Each row is a point. Any point is a mix of the corners, with weights that add up to 1. It lies inside the corners' shape when no weight is negative. Is each point inside? If not, which corners have a negative weight?

Corners:
(1): [-30  -4]
(2): [-64  40]
(3): [53 -5]
Points:
[-13   2] => inside
[-82  43] => outside (3)
[ 5 25] => outside (1)
[-87  37] => outside (3)
[27  4] => inside
[-58  36] => inside
[ 13 -12] => outside (2)

Corners:
(1): [ 46  34  27  12  45   3 -34  63]
(2): [-23 -61 -63  13 -21  49  38 -56]
(3): [-19  55  59 -14  73 -92  60  10]
(4): [ 55  32 -11  27  -7  10  27  91]
(5): [ -9 -95  49  38  54 -75  48  25]
(6): [-31 -63 -48  54 -54   5 -33 -28]
(7): [ 93  -5 -10 -46 -49  44 -14  40]
(8): [-56  51  50 -39  52 -18  51  36]
(9): [ 67  44  36  15 -25  45   9  50]
Points:
[  9  -4  27  -4  34 -47  14  39] => outside (2, 9)
[ 35   9  12  21 -12  15  11  40] => inside
[  8  -1  14 -17  -4  12  24  11] => outside (1, 4)
[ 20  12  29   5  12 -15  17  37] => outside (2)

Corners:
(1): [  0  -1 -28 -33  16  31  37   4  12 -45  50  95  14 -56  22  36  -5   6]
(2): [-10 -11  63 -36 -34 -59 -30  10  15  21 -13  20 -23  19  21 -14 -22 -20]
(3): [-16 -39  15  -9  35 -31 -56  -9  44  20   4 -14 -45 -39   4 -46  17 -23]
(4): [ 26   0 -14 -20  16 -66 -25   5  27  41  23 -28   7  23  67 -43  50 -20]
(5): [ 13 -18 -68   6 -14  20  30  61 -50 -11  14  29   4 -75 -31  39  -8  25]
(6): [ 40  39  87  -9 -22 -16 -46 -26  21  -1 -32 -53  -3  19  53  25 -60  -3]
(7): [-17  -8  19 -17 -15 -53 -18 -21  26  39 -51 -37  55  12  68 -45 -15 -35]
(8): [ 82  42  34  14 -40  -7  -4 -47  24 -31 -57   6  -5  -7 -28  -2 -35  35]
(9): [-60  -9 -29  54  48  22   7  -4   4  -6  16  19 -33   2   3  -5  17  -3]
(10): [ 10  23  77 -19  10 -46  40   2  40  28   5 -37   0  20  13  -2 -54  -7]
(11): [  5 -54  32 -47 -10 -53 -33 -54  46  50  -7 -50  -3  43  40  -2  20 -24]
(12): [ -6  -7  65 -41 -38  18 -21 -23  19   5  19 -46  -8  14  33 -49  -5  26]
(13): [  4 -11  53 -34  20 -46 -51  -7  70  47 -49 -13  14  34   4   3 -19  27]
(14): [-38 -71  -8  42  43 -26   5   5 -26 -15  45  43  31 -16  -6   9   7  10]
(15): [-39 -26  13  58  29  19   3  40  -1  41  29  44   0 -37   4   3  59 -32]
(16): [ 38  37  31  33 -70 -20   3  -7  93 -26 -12   1   0  -9  14  28 -61  20]
(17): [-30 -28   5  30  47   6  33  34   4 -62  23   0  -4 -30 -14  40  46  -2]
(18): [ 32 -28  56  44 -13  -4  -4 -12  56  -5 -85 -18 -13  34  46 -32 -65  14]
(19): [ 28   0 -18   1   8  44  12  50   2 -54  37  35  35 -11 -41  24  -6 -39]
Points:
[ -4 -18  21   9  12 -16  -2   2  19   6   8   4 -12  -9   7   5   3   4] => outside (7, 19)
[ 8 -5 16  3 -4 -8  2 -1 13 -7  9 -1  1 -9 17  0 -5 -7] => outside (13)
[-16 -25  22  -4   8 -21 -11   7  17   9  11   2   0   1  23  -3  -3  -9] => outside (8)
[ 13  -5   9 -11  -6 -16  -3   0  24  -8  -3   2   1  -9  12   4 -20   9] => outside (15)
[ -4  -2  61 -18  -9 -42 -39 -38  58  41 -28 -26 -23  21  51 -36 -10  -9] => outside (5, 14, 17, 19)
[ -2 -24   5 -18   4  12 -17  -9   0  -5   1  30   4 -16  14  -1   0   2] => outside (4, 10, 16, 17)
[ -1  -1  21  10   4 -11  -2   8  16  -6  -6   5   5  -7  13  -1 -15   2] => outside (11)

Corners:
(1): [ 26  15  -3  -7   7  -5 -20   2 -18 -41  39 -22  30   2 -14   7 -30   2
  -4   8]
(2): [ 50 -25 -41  20   2  -3 -29  39  18 -23  67 -18   9   6  -1 -22   1 -14
   6  28]
(3): [ -5 -18   1 -34 -20  10 -16  -9 -33  26 -21  34 -26  15 -18  -9   9  25
  20  10]
(4): [-38  -9 -24 -12 -15  12  11 -23 -18  33 -26 -10   9  24   6 -22  -2  50
  38   7]
(5): [ -9  -9  -1 -21 -66  28 -17 -13 -10  32  29 -26  -6  10  -5   4   4   7
  21 -20]
(6): [ 72  -1 -11 -10  10   9 -47  56  30 -44   7 -44  -3  11 -25   3 -22 -26
  51  14]
(7): [-47 -25 -21 -47 -33  25   1  30 -10  26  -8 -27 -27 -22 -26  -2 -17  25
   1   7]
(8): [ 63 -34   1  -2  38  -1 -19  39  -3  -8  21 -26  19  21 -14 -32 -36 -39
   6  -4]
(9): [ 39  -8 -42  17  14  17  -8  30  16 -58  38 -16 -24  29 -11 -15 -37 -36
  10 -16]
(10): [ 15  55  27 -22   4  37  61 -55 -13  13  57 -31 -31   2  -1 -29  85  36
  -6 -33]
(11): [ 15  -7  11  14  29  28 -46  48  26 -41 -20  -9  -3  30   2 -17  -4 -31
   4  14]
(12): [-22 -18 -12 -34 -24 -30   5  -1  11  41  -1  19 -22  15  -1   9  -7  49
  -6 -30]
(13): [  9   2 -32 -21 -18  15  30  17 -12  20 -15  13  30   4  34  22   7  20
  10   4]
(14): [ 17 -28  -8 -19  -3   8  -1  30  31 -44  30   9   9  20   0 -43 -57 -12
  30  13]
(15): [-28  49  22 -15  15   3  82 -19  -5  46  45   8  -1 -11   6  13  76  27
  49 -27]
(16): [-22  10 -10 -29 -48 -14  35 -27   4  48  -5  15 -13  28  -6  -6  11   3
   1  29]
(17): [-13   9  -4   1 -15  12  67 -11   3  18  10  10  35  -6 -36 -19  77  27
  19 -28]
(18): [ 28 -13 -26  15  28  32  -8  -8  35   3  19   1  19 -19 -12  13 -12 -15
   1  19]
(19): [-15  22  22  23  -5   0  95 -24 -19  35 -10   7 -11 -45   4 -15  69  44
  19 -31]
(20): [ 46 -15  11  41   4  53 -19  64  34 -21  23   2   1  33 -32  -1 -55 -12
   3  33]
(21): [ 30 -84  -4  14   3   3  -4   4   9 -43  24 -27  12  19 -14   0  10 -13
   7  27]
Points:
[  5  -1  -8 -14  -6  11  14   2  -1   4  14  -9  -4   5  -4  -8  15  10
  13  -4] => outside (20)
[ 18 -15  -9  -2  -6  12  -6  12  10 -11  18 -15   1  14 -14 -15 -14  -4
   5   5] => outside (3, 13, 15)
[ 11 -20 -28  -6   0   1 -28  17   5  -6  13 -30  11  13   2   8 -15 -11
   7  14] => outside (3, 10, 14, 17, 19, 20)
[-10  -7 -18 -28 -38   3  29 -23  -3  31  29 -10 -26 -14   9   5  38  21
  23 -12] => outside (1, 4, 8, 11, 17, 20)
[ 22  -5 -10  -2  -5  16  -8  -1  14 -12  20  -2   3  21  -8  -6   5   2
   7   8] => outside (7, 8, 15, 19)
[16  3  0 -3  2  9  9 -1  3  1 19 -6 11  8 -4 -5 13  8 17  2] => outside (7, 9)
[  8  -4   0   3   4  23   4   6   7   0   9 -18   2   5 -16  -3  -2   7
  15  -5] => outside (2, 3, 13, 14, 16)

Corners:
(1): [-42  12  27  28 -64  10 -23   9  27  36 -11  21 -45 -51  23  45  15 -38
  23 -24]
(2): [-40 -51 -13   3  46  -7 -15  46  42 -10  -8 -40 -21  13  44  -2  -5 -35
 -50 -29]
(3): [ 49  58 -40   6 -44 -11  31 -25  -5 -21 -69 -12 -30   5  25  29  -9  -2
  44  -6]
(4): [ 19 -24  23  35  -7  16 -10  -5 -24  63  62 -20  14 -18  43  -7 -66 -21
  20  16]
(5): [  9 -58 -48 -29 -26   2  35   6 -28  -1  26  62  25  -8   5   1  33 -41
   7   4]
(6): [ 15 -95 -58 -13 -39 -39  -6 -65 -24 -14  47  28  -6 -58  35  -3 -14   8
  19 -43]
(7): [-52 -10 -13  10  -3  15   2  13 -50 -14  48  43  45 -52  22   9 -64  23
 -49 -35]
(8): [ 16  20 -19   8  13 -39  12 -24   5 -57  33   8   9  11 -45  29  52   9
 -44 -29]
(9): [ -6   4 -13 -28 -27 -27  13 -43  -9 -39  27  16  17  18  50 -39 -40  16
 -22   1]
(10): [ 15  45 -33 -18 -40   4 -39  51  20  91  -4 -21  26   1 -38 -16 -28  36
   2 -79]
(11): [ 43  48  -7  -9  31  22  64   6  37  13  74 -24   1  -6 -41 -12 -69   7
  30  24]
(12): [-66 -49  22 -74  16  17  28   9  11 -32  42 -43  28  17   3  37 -21 -15
 -17  22]
(13): [-18 -75  22  21 -33 -44 -27  20   3  18 -47  40  -7 -37  48 -20 -65 -33
  15 -95]
(14): [-20 -19  -7   6 -31   9 -16  -3  -3  40  -2  25  27 -31  -5  55 -22   0
 -26  14]
(15): [ 44 -43  17  39  47 -17 -84 -12  35   8 -31  33 -31 -42  28 -35  -1 -22
  27 -34]
(16): [ -9  13   2 -21  15  -7  26  -9   0  20  48 -19  20 -24 -13 -38  -5   6
 -50 -36]
(17): [ 13 -17 -14  21  17 -53  -8  -9 -20  39  28  40 -18 -21  20  21 -24  15
  35 -29]
(18): [  6 -67 -34  30  22   3  19 -15  13 -15  -3  36  28   1  41   2  18   8
  10  -9]
(19): [ -8 -62   3   5  -1   2  -8 -33  -4 -60 -11  33 -77   4 -17 -12  26  23
  -3 -11]
(20): [-39 -37   5  33 -21 -12 -21   5  -1  15  -9  -7  25 -11  23 -24   1 -30
  30  30]
(21): [-31  30 -28 -42   7  50  28 -87  -1 -25  55  -5 -40  37 -21  54  14   1
 -29  18]
Points:
[-10 -14 -11   2  -6   7  -1  -5   1  12  17   6   6 -15  -2  26  -3  -3
  -8   0] => outside (9, 13)
[-13 -20   2  10  -1  -3  -2  -9   6  -1   8   3  -8 -19  11  13 -17  -9
   4 -12] => outside (5, 9, 10)
[-13 -12  -9  -7   0   8   0   6   7  17  22  -7   9  -9  21  13 -28 -10
   6   1] => outside (8, 13, 16, 19)
[-10 -16  -9  -4  -7   1   2  -6   3   0  16   7  10 -12   7   5 -14  -2
 -11 -12] => outside (17)

Corners:
(1): [ 55   0  -2 -26   4  -1 -30   6  -5  -7   1  12 -10 -18 -22  17  19  -1
  -4  21]
(2): [ -8 -13 -27 -18   0  41  -7 -48  15  19   8  20  24  22   5  16 -10 -15
 -20  29]
(3): [ 10   9   1 -19  -6  -3 -15  16  -7  -2  18  -1  19   7  -2   7  -8  -2
 -25   8]
(4): [  1   9 -25 -28   5  16  14   2   0   3  11  -9  -8  10 -19  -1 -16  10
 -10  24]
(5): [-22   4 -10  14   8  16  -2 -20   2   2  -5  25  18   6 -11 -20   8  -9
   3  29]
(6): [ 24   0  30   9 -10  -6 -16  -8 -24  17   3 -19  -8 -31  -3  -6   5 -13
  -9  13]
(7): [ 13 -11 -10   9  -7 -22  -7  -7  20   4  14  -5  38  -3  12 -40 -34   6
   7 -59]
(8): [ -3  10  33  -8  15  -4 -23  -1 -33  37 -17  -6  -5 -23  14  -6  70 -17
  39  30]
(9): [ -1   3 -13   9  -2  -3 -14  14  10  31 -22  -8  -7  -1 -17   3   3   1
  -6  19]
(10): [ -7  -1   2 -11   1  46  33   4  10 -11 -43  10   1  20 -24  15 -10  11
  29   6]
(11): [-18   8 -11   3  11 -17  17   6  21 -10  -8  21   1 -11  10   2 -16  10
 -16  10]
(12): [ -4  13   8  21 -14 -13 -19  -6 -14  14  12   9  -2 -15  -1  -4 -19  12
  41 -23]
(13): [ 11 -17 -15  14 -14  -4 -21  10  -5  22  22  34   2  20  12 -12 -28 -10
 -12  19]
(14): [ -1  -2  -4  -4   2   2   8 -41  -7  -3 -41  10  -9  16  -8  19  -9  -4
  19   6]
(15): [-13 -16  21  -7 -12 -24  -4  -4 -17  -9  -3  26   8 -36  11   9  -9  24
  37  10]
(16): [-12  -9 -30 -17   0  13  25 -40  23 -26  -9 -58   3  11  11   3  -9  11
  -7  10]
(17): [-10 -11 -15   4  16 -14  70 -24  22 -22   0 -66  16  -7  -5  19 -15  62
  35 -31]
(18): [ 10  -5 -13   2 -11  27 -10  -7  -1  14  14  20  23  22   6 -11 -20  60
  21 -12]
(19): [-19 -32  19  18 -20 -13 -19  15  17   0   9  23   5  16  -7 -37 -27  16
 -27 -46]
(20): [ -4  30 -16   2  53   5   1  20  13   2   5   4   7  -6 -10  10 -20  22
  -8  11]
(21): [ 21  24  44 -49  -1  -3 -19 -14  20  -5   8 -95 -12   7 -19  -8  22   4
 -11   8]
Points:
[ 18   5 -20 -10   3  20 -17  -6  13   6   5  13  14  18  -3  -1 -19 -10
 -30  22] => outside (4, 8, 12, 15, 17, 19)
[ 2  0  1 -8  1  2 -1 -7  4  1  1 -3  4  3  0  0 -9 10  2  1] => outside (5, 9)
[  3   4  16  -4   5 -11  -1   8   1  -9   9 -13   5 -13   0   0  -1  23
   8  -2] => outside (2, 4, 7, 9, 14)
[ 2  1 -3 -4  2  1  1 -5  3  2 -1 -2  2 -2 -5  5 -5 13  5  8] => outside (7)

Corners:
(1): [ -9 -43  -4  -6   9 -17  23   1  12   0  -4  26 -20  -9 -25  35 -36  35
   8  68]
(2): [ 50  17  56  25   9  63  43   1   8  29  44   0  16 -17 -27 -36 -16 -59
 -13 -28]
(3): [ 12 -16 -28 -50 -47 -23 -14 -34  -6 -20 -23  12  32 -39  53 -13 -21  34
 -14 -12]
(4): [  3  33   1   8  23   4  45  -5  67  33   6  -9 -15  15 -47 -31 -28   8
  21  22]
(5): [-14  12  25  26  63  23  -6  23  36   8  48 -53  38   9 -26 -28 -15 -26
 -42 -23]
(6): [-21  14 -42   5  -7 -12   8 -72 -38   4 -62  12 -23 -49 -20 -19  -9  38
 -31  52]
(7): [-28 -15 -43   7  -6  15   2 -52  -8 -18 -10  11 -52 -33  -6  -6 -82  38
  30  34]
(8): [  6  -1  13   0 -31 -11  31 -77  -5 -49 -34  10  15  -9  61 -42  41 -24
 -52 -31]
(9): [-27 -49  -1 -22 -27  23   4   3 -37  -4 -54  17 -30 -42  10   4  11  51
  22  -4]
(10): [  5  16  -4 -12 -32 -35  -6  -6 -17 -44 -11   2 -14 -20   0 -13   6   6
  16  29]
(11): [-16   5  20   8  49   6  -7  38   0  15 -21  13 -28  22 -39  45 -52  40
  16  23]
(12): [-63 -22  -3 -13  40 -23 -18 -34   9  28 -29  10  -9  -8 -52  16 -63  16
  35  45]
(13): [ 67  17  25   7  21  34  53 -39 -22 -14  36 -31  41  -4  -8 -15  53 -27
 -17 -95]
(14): [ 59 -23   1  -9 -36 -46   6 -49 -22  14 -67  -4 -22 -56  12  -9  -9  -9
 -41 -12]
(15): [-27   1 -21  34   9 -13  20  16 -12  -8 -32 -22  31  -3 -23 -21 -60  -1
  15  37]
(16): [ 71   4  71 -24  32  42  25 -11 -11 -14  44 -53  29  21  58 -42  39 -46
 -13 -20]
(17): [  8  -3  68  35   0  19  12  16  47  61  17 -82  25   1 -46   7 -25  40
   0   1]
(18): [  9 -10  42  40  40  19  33  13 -24  29  70  50  30 -32  -7 -70   7 -22
  21 -40]
(19): [ 12   5  -5  -1  -6   9  41  -8 -21  11  51 -15  23  37  57 -70  31 -18
 -75 -57]
(20): [-12 -31 -57  19 -26 -15 -38 -38 -19  19  -2  19   5 -23  18 -23   5  10
  14   9]
(21): [-87 -16  14   7   5  -7  14   9   9  25 -27   6 -30 -44  -8  45 -60  16
  40  37]
Points:
[ -6  -5  41   3  23  24  16   1  10   8  27 -17   9  -3  -8  -4 -13  -1
   1 -12] => outside (4, 6, 14, 15, 20)
[  1 -21  13  -4   8 -10 -17  -9   1  13  -1   6 -10 -31 -11  15 -43  16
   7  39] => outside (4, 8, 9, 13, 15, 19)
[  6  -3   0   2   1   5  12 -25  -5   0  -6  -3  -2 -14  -4 -19 -15  10
  -5   2] => outside (21)
[  4   8  32  19  10  15  28 -12   7  18  23 -15   3 -19 -17 -31  -2 -10
 -13 -24] => outside (1, 3, 11, 15, 16, 20)
[  7  -3   6  10   5   8  23  -9  -9  -3   0   4  -3 -11  -2 -17  -9  -4
  -5   2] => outside (3, 12, 17)
[  1  -8  -1  -4 -14  -2  14 -29  -2  -2 -18  -9   0 -18   8 -17  -7   6
 -12   2] => outside (11, 18)
[-15  -9  10  22  20   5  14  -4   9  29  -9   2   0 -17 -37  -4 -21  11
  10  11] => outside (3, 7, 10, 16, 19)
[ -6  -9 -12   3   4  -1   5 -21   0  11  -8  -9  -3 -10 -21  -5 -28  18
   0  10] => outside (8, 16, 18, 21)
[-12 -10   5   3   2  -2   5 -17  -1   1 -20  -7  -4 -21  -7   8 -24  10
   1  17] => outside (4, 18, 19)
